Every row gives one point. The window is the flat piece filled in between its corners: a triangle in 3 columns, a solid with four corners in 4, and so on. A path goes straight from each point to the next, and from the last back to the first. List the points from which the path goes on through the window.
(in the rows, 128 means zero)

Window (4 x 4):
[[ 98 156  83 156]
 [196 112 114  53]
 [106  89 153 221]
 [102 193 115 117]]
Path:
(1): [ 49 129 191 129]
(2): [114 125 118  90]
(3): [144 163 153 167]
(4): [199 110  61 117]
(5): [119 106 158 118]
(6): [101  66  74  73]
(7): [169 156 124 157]
(8): [191 112 107 152]
Through the window after points: none

Window (6 x 6):
[[ 29 156  99 149  71 120]
 [133 136 111 183 153 129]
 [ 96 111 204 162 193 125]
 [132  95 232  60  56 131]
 [121 123 114 105 117 166]
 [ 98  73 168 113  93 127]]
Path:
(1): [107 138 134 145 133 105]
(2): [157 130  74 124 169  92]
(3): [ 98 126 173 192 130 157]
(4): [144  83 244 135  33 162]
(5): [ 93 125 165  27 108 100]
(6): [ 94 114 130 150 156  82]
(7): [118 111 218 153 114 189]
(8): [125  97 188 186 112 158]
(9): [114 146 111 109 138 131]
(10): [144 123 111 107 178 101]
(11): [ 65 139 136 177 100 138]
(12): [ 76 148 109 222  76 165]
(13): [ 51 134 135 104 105 109]
(14): [125  94 185  90 105 100]
(15): [ 82 109 201 112  53 178]
(16): [ 73 110 172 172 148 160]
Through the window after points: 2, 4, 10, 12, 14, 16

Window (9 x 9):
[[ 92 100 126 148 199  95 138 122 120]
 [145 117 133 145  80 127 100 140 100]
 [156  78 102 101 145 139 139 124 132]
 [197 188  94 213  60 156 140 131 163]
 [105 122 143 144  80  83 158  95 142]
 [  7 153 140 133 190 112 136  39 132]
 [119 135  94 119 171 130 104 198 184]
 [ 87 182  64 160 122 113 144 113 104]
 [140 123 127 140 157 189 189 180 157]]
Path:
(1): [107 145 112 114 158 118 173 141 127]
(2): [127 153 117 134 158 118 155 115 106]
(3): [ 50  76 143 175  99 155 123 106 164]
(4): [ 67  82  90 166  91 136 111 161  97]
(5): [169 177 131 127 130 114 128 115 141]
(6): [ 86 156 120  89 159  96 139 142 115]
(7): [104 125 119 169 115 130 124 101 142]
(8): [115 129  92 210 126 166 110 132 146]
Through the window after points: 4, 6, 8

Window (11 x 11):
[[ 58  98  93 145  59  57 160 146 192 125 133]
 [116 110 173 191 204 148 112 159 132 109  55]
 [109 191 131  60  91 131 169 137  76 146 148]
 [ 72 109 115 126 214 145  70  61  64 151 137]
 [153  90 127 141 225 130 117  91 136 107  94]
 [122 139 148 163 104 162 139 128 182 162  90]
 [159 173 116 125 117 136 135 153 116 122 227]
 [161 184  87  87  87 112  75 205 160 143 168]
 [127  91 129  96 176 183 125 194 130 137 152]
 [143  85 227 126  88 187 151 121  70 127  94]
 [111 110 111 131 170 186  99 154 149  70 104]]
Path:
(1): [120 152 155 114 143 119 129 142 152 114 155]
(2): [149  99  74 150 151 160 104 123  89 150 108]
(3): [109 139 101 148 196 133 122 132  69 162  93]
(4): [118  87 159 120 162 151 100 100 143 102 138]
(5): [112 118 141 124 157 156 105 146 171 106 143]
(6): [121 126 109 159 143 173 132 148  99 108  49]
(7): [173 152  56 130 114 130 122 180  72 152 137]
(8): [111 161 157  77 108 134 115 152 154 129 151]
(9): [ 93 216 200 102 140 128  78  84 146  42  85]
(10): [141   7  93 211 194 154 163 207 124 188 101]
(11): [182 104  87 138 144 177 137 138 100 135 137]
(12): [ 92 142 145 104 140 100 100 165 177 124 135]
(13): [ 81 102 139 105 131 112 108 150 166 126 139]
(14): [107 129 100 143 103 119 161 133 128 137 125]
(15): [111 122  90 125 126 123 138 150 127 125 131]
(16): [102 152 193 120 111 156 116 129 164  94 159]
Through the window after points: 1, 3, 5, 7, 9, 11, 13, 15

Window (12 x 12):
[[ 50 127 123  88  61  69 183  43 144 127 100  89]
 [ 57 118 107 151 150  13 141 116 115 154 145 106]
 [ 51  56 149 187 109  55  45 102  49 122  99 154]
 [ 24 150 144 176 126  87 134 112 197 134 109 106]
 [172 218 136 124 167 152 104  89 176 101 162 119]
 [141 177 134  80 149 195 133 162 148 123 134 106]
 [ 89 121 191 153  96  62 120 114  45 156  94 211]
 [189 189  75 132 110 213 182 114 124 107 107 166]
 [198 161 130 110 107 133 176 141 164  70  90 128]
 [166 119 146 136 172 168 122  95 163 169  89 141]
 [ 80 128 102 118  16  36 148 112 175 156 165 113]
 [146 118 132 101 129 167 177 106 150  83 147 193]]
Path:
(1): [115 152 107  81 136  16  78 125 185 131  85 153]
(2): [ 75 116 145 142  79 162 216  44 110 134 130  84]
(3): [158  97 152 159 102 104 162 143 131 119 155  85]
(4): [ 52 120 127 146 140 106  61  79  99 136  71 188]
(5): [ 88 132 110 106 105  79  55 109 154 138 117 160]
(6): [ 73 116 192 196 138 100 234 113 109 113 129  77]
(7): [108  30 210 192  91 113 190 103 104 117  87  83]
(8): [ 92 153  92 129 112  96  76 107 106 126 124 169]
(9): [ 83 130 130 112 132  95  90 121 138 109 113 153]
(10): [157 103 140 177  90 141 214  93  96 139 141 122]
(11): [110 131 170 163  88 116 121 111 110 114 147 133]
(12): [137 124  41  46 145  84 120 116 159 162  81 142]
Through the window after points: 1, 3, 7, 9
